Rows are points. Before rounding, the points of a table are all equally far from one centre. They may lie mostly on one side of it. Where is the centre, to within rounding?
In the rows, zero is written as 128.

Points, 8 rows:
[[128  84 102]
 [164  76 148]
 [149  74 147]
 [157 124  96]
 [166  69 135]
 [149  88 156]
 [126 116 138]
 [188  90 119]]
Centre: [154 100 122]

Points:
[[ 99  95 139 128 170  84  85 114 126 103 123]
 [ 90 137 164 131 107 102  89 170 132 130 120]
 [123  72 139  95 173 120 133 182 108 142 173]
 [ 63  55 154  79 134 155  96 128 145 138 113]
 [ 75 117 143 116 189 175  95 115  92 103 138]
 [ 67  89 114 124 143 110  91 124  71 138 111]
 [133  83 155 118 147  74 121 158  78 124 147]
 [ 57 114 152 126 106  87 127  97 101 176 157]
 [ 71  86 138 104 152 160  87 138  74  75 126]
 [ 69 111 124 127 178 118  76 117 122 111 129]
 [ 65  65 144 122 151  78  93 143 149 127 154]
 [ 82 120 161 123 119  76 104 145 118 164 127]
 [ 73 100 101 104 157 129 110 149 156 156 137]
 [105  94 163  63 116  90 132 153 110 117 132]
 [ 80  33 164 111 120 121  99  76  89  87 180]
 [102 102 108 130 149  90 109 133 131 181 145]]
Centre: [102  90 148 132 118 145 122 123 116 123 161]

Points, 28 rows:
[[149 180  76 149 118 124 191 150 115  94 133 140 146 175  71 150 130 169
  119 103 100 187 136 144]
 [ 83 109 155 108  93 113 191 158  89 140 158 156 110 164  86 145 171 169
  136 155 107 153 133 139]
 [153 160 173  83 170  83 202 159  72 137 111 129 174 176 108 104 135 138
  112 139  76 162 143 147]
 [128 123 160 114 144 122 190 140  65 166 173 142 114 147  97 121 157 140
  121  98  86 186 127 132]
 [146 209 131 129 111  92 141 129  69 140 152 124 118 149 126 132 172 116
  112 162 103 139 134 171]
 [131 155 133 146  99  79 194 138 101 169 184 106 133 177  86 106 142 154
  133 136  34 153 131 130]
 [153 161 137 147 131  18 170 134  75 176 133  99 123 146  99 152 126 132
  107 154  76 159 147 134]
 [108 190 131 173 148 115 154 193  82 177 176 130 184 161 133 154 106 127
  127 142  98 169 143 139]
 [133 166 117  87 132 106 153 123 122 132 133 149 140 203  99 153  80 157
  107 116  84 132 173 179]
 [127 136 119 139 111 116 179 124  86  98 125 132 159 180  84 118 156 161
  114  96  98 180  98 177]
 [123 140  99 162  97 127 191 180  70 129 147 129 120 152 129 140 122 161
  111 148  66 194 101 135]
 [146 166 131 134  76 117 174 195  92  97 114 143 151 168  91 165 112 153
  145 142  67 138 152 139]
 [161 162 145 148  71 141 183 140  79 116 121 111 170 184  75  77 116 128
  118 132  85 127 121 129]
 [186 156  88 147 116  96 163 102  90 116 156  98 131 204 129 107 155 139
  122 151  79 165 164 121]
 [142 168 120 116 146 134 146 118  67 137 134 123 109 184  99 149 141 169
   97 107  61 156 135 178]
 [133 176 176 163 144  71 183 126 144 147 139 134 137 182 109 118 158 132
  152 123  88 122 159 147]
 [147 174 140 104 163 121 191 151  63 170 144 117 132 188  99 113 123 107
  137 128  76 116 165 152]
 [121 152 109 117 117 130 152 135  61 163 147 139 113 185 131 105 137 143
  102 101  37 135 113 123]
 [120 158 109  85 102 120 175 118  96 174 150 131 159 209  69 123 115 139
  133  82  68 159 144  79]
 [148 205 137 145 133 104 137 105 111 127 141 145 133 165  89 157 146 126
  128 100  55 188  95 124]
 [169 176 136 111 158 131 156 153  90 179 126  80 125 186 103 137 147 122
  143 131  92 116 138 146]
 [181 139 108 126 115 115 128 140  89 102 163 148 167 213 110 127 130 160
  114 104  84 148  99 135]
 [103 138 135 158 132  67 193 102  93 162 145 133 188 192 124 104  78 194
  102 173 119 164 137 144]
 [122 163 175 124 125 101 163 114  93 113 122 134 149 186 141 142 137  93
  147  98 116 145 134 169]
 [155 164 178 150 135 100 140 128  83 153 160 148 153 202 111 107 138 138
   80 123  63 160 104 164]
 [125 162  81 129 136 120 170 169  55  93 112 119 141 204  95 100 121 110
  130 130  69 139 157 142]
 [110 137 105 160 101 140 178 138  91 153 189 105 113 188  86 109  98 146
  107 121 125 123 151 156]
 [115 152 129 119 106  77 208 122  94 154 149  86 146 215  63 145  80 145
  127 136 115 152 111 163]]
Centre: [118 155 132 133 131 106 158 133  98 136 133 128 147 174 100 134 120 142
 111 151 108 153 136 103]

Points, 29 rows:
[[ 94 175  97 101 139  86 117 204 118 127 154 143 128 137 174 113  73 120
  162 136 175 131 152 113]
 [104 190  89  82 141 146 137 214  91 166 152 139 120 129 138 136  52 116
   98 100 148 140 134  75]
 [101 175  79  78 157 114 157 166  99 128 154 170  97 101 163  98  96 134
  116  66 154 144 113 100]
 [ 95 160 125  95 134  74 129 193 123 104 140 143 106 113 185 139  85  90
  167 118 168 133 128  89]
 [ 49 170 140 134  95 126 161 172 110 116 120 144  92 156 109 133 107  93
  147 129 179 126 107 150]
 [ 93 175 108  87 149 123 164 189 123 130 126 159  84 128 145  73  91 120
  125 109 177 149  75 105]
 [ 90 167  85 102 127  75 109 179 138 150 169 158 114 131 169  87  80 102
  142 130 154 149 128 110]
 [130 154  88 140 118 135 153 156 134 125 132 127 104 154 183 135  92 104
  121  80 159 122 163 116]
 [118 173  76 107 129 102 131 181  73 150 159 141 101 141 139  80  89 128
  154  87 178 140 120 125]
 [ 98 130 115  87 124  99 148 200 130 161 181 166 105 108 188 115  85 115
  131  98 167 161 101  99]
 [ 91 162 111  91 129 162 155 214  81 151 164 144  95 104 174  85  73 100
   90  92 170 120 109 108]
 [ 95 143  80  98 149 109 114 150  72 128 157 155  71 113 157 109  90  80
  111  57 177 174 113  88]
 [105 163 153 117 148 100 166 170 106 140 146 144  68 105 114 124 100 120
  180  95 145 126  90 125]
 [102 175 118 104 143 103 174 161  82 132 116 172  94 126 173 176  97  94
  120 125 129 188  73  96]
 [113 167  87 108 129  94 140 178  88 143 147 130  76 153 181 132  82  76
  152  95 191 162 121 127]
 [140 155 135  88 102 132 154 178  81 119 180 136  99 130 152 105  85  72
  141 131 153  91  80 110]
 [ 96 131  98 115 145 117 103 174 154 115 171 103  98 135 158 114  70 137
  133 103 156 121 142  95]
 [113 142  89  97 139  90 156 165  85 156 137 126  88 139 192 131  69 116
  158 140 121 109 142  94]
 [ 94 130 102  46 154 124 161 192 115 133 123 139 125 104 156 118  38 133
  131 128 158 160 121  82]
 [ 80 165 113  87 146  89 142 184  63 146 172 179  97 113 187 110  85 118
  132 132 192 152  93  92]
 [105 159 102 126 119 136 134 170  77 110 167 140 104 140 149 115  29 133
  141 116 155 149 109  74]
 [ 92 192  80 109 127  91 146 167 104 153 136 121  99 116 159 115  49 105
  119 122 190 142  99  99]
 [ 70 159 168  88 141  98 110 152  94 134 168 110  82 140 164  85  94 105
  105 104 203 146 117  94]
 [ 82 185 104 108 140 108 155 179 100 160 130 159  90 138 144 111  58 136
  122  99 147 114 103  86]
 [ 87 101  96 131 123  90 188 153  89 112 159  86 113 156 148 136  92 112
  154 156 182 133 122 102]
 [ 93 147  57 118 138 125 152 183 101 174 133 144 125 142 152 105  58  92
  148 109 125 118  94 119]
 [103 171 132  66 109 103 134 178 126 126 137 115  95 154 175 138  96  89
  130 118 200 124 100 110]
 [ 82 205 122 127  96 110 125 186 105 102 162 132 141 138 144 116  81  71
  139 119 170 165 127  96]
 [111 165 135  99 113 101 117 164  84 144 141 158 140 144 173 137  87 109
  164 103 149 147 102  56]]
Centre: [ 98 133 123 107 150 134 138 157  89 137 146 137 119 120 133 131 110  96
 111 137 152 149 130 119]

Points, 28 rows:
[[112 139 136 113 136 144 165 185 144 169  81  87 136  44  95 114  93 119
  138 103 154 113 144  92]
 [ 63 134 101 139 152 163 169 129 124 217  97  78  97  74 112 104 103 107
  173 116 146 132 136 113]
 [131 114 118 126 121 161 154 155  85 185  88  87 145  53 126 122 128 115
  180 127 137 116 127  80]
 [121 157 159 132 126 152 175 147 101 217 107 100 118  77 136 107 132  89
  161 111 164 122 115  74]
 [ 95 146 138 108 138 166 187 134 118 176 115  75 111  78 113  73 123 148
  151 141 145 118  85  78]
 [129 124  98 173 118 165 203 122 111 200  86  84  99  82 134  77 101 108
  143 115 156 137 132 124]
 [108 134 109 106 149 161 177 180 139 198  91 109  97  74 130 126 124 106
  135 145 173 113 130  99]
 [107 137 126  94 116 173 188 139 140 193 118  71 138  56 115 111 132 112
  181 110 117  99 117 137]
 [ 92 122 141 129 165 172 202 174 126 150  77  83 133  50 128 118 118 122
  172 133 137 119 121  91]
 [ 78 144 100 122 125 123 171 150 136 199  90  57 116  56 135 118 123 125
  158 114 137 130  94  79]
 [105 128 115 146  97 135 170 152 119 195  81  64 115  52 137 107 100 101
  163 132 147 102 107  79]
 [ 82 132 126 141 123 139 170 137 120 174  61  76 120  41 113 133 113 119
  121 138 156 100 140 109]
 [144 128  89 159 173 155 148 139  91 192 120  90 124  60 121 140 109  93
  152 128 159 115 110 120]
 [109 140  92 138 128 171 150 140 149 212 106  64 102  59 106 134 110 112
  149 141  90 138 102 117]
 [121 138 139 115 136 146 180 185 113 186  75  77 100  54 106 112 121 114
  122 138 143 104 110 132]
 [117 152 104 110 144 132 176 169 111 210  90  70 112  84 130 102 111 134
  176 126 142 149 119  96]
 [131 139  93 139 144 174 192 157 148 166 106  92 130  71 125 111  76 102
  118 146 167 143 110 100]
 [104 136 125 141 163 166 173 155 107 203  91  74 119  48 128 117 113 112
  172 136 164 102 134  93]
 [ 94 130 110 116 136 147 170 127 141 189  86 111  92  52 140 110 111 140
  128 147 167  95 142  88]
 [103 149 110 138 145 160 181 151 131 204  70 116 129  43 115 100 126 113
  157 147 150 110 130 117]
 [132 145 133 120 125 174 177 155 134 206 123 115 129  66 122  99 119 104
  129 170 146 121 100  91]
 [104 140 102 113 153 158 162 128 118 216 104  81 129  57 126 117  88 112
  171 120 122 117 137  92]
 [122 145 145 133 135 149 176 134  87 196 136 111 113  71 133 117 110  96
  148 138 138 114  98  53]
 [123 144 131 126 182 149 195 173 146 180 110 117 132  72 104 121 115 113
  137 127 159 141 117  71]
 [104 170 103 163 171 116 191 159 136 180 111  90 115  83 134 106  97 114
  141 158 156 136 119  91]
 [113 150  97 143 110 159 202 164 142 177  85 108 113  60 121 115 135 102
  137 135 129  84  84  95]
 [133 150 170 121 158 173 195 147 109 163 109  94 134  49 108 102 125 153
  161 144 145 124 118  88]
 [ 75 138 157 125 129 158 181 129 115 166  95  98 111  56 115 114 110 129
  138 174 173  97 127 127]]
Centre: [111 131 136 156 126 149 161 144 135 164 121 108 112  88 131 128 111 138
 151 110 134 126 113 122]
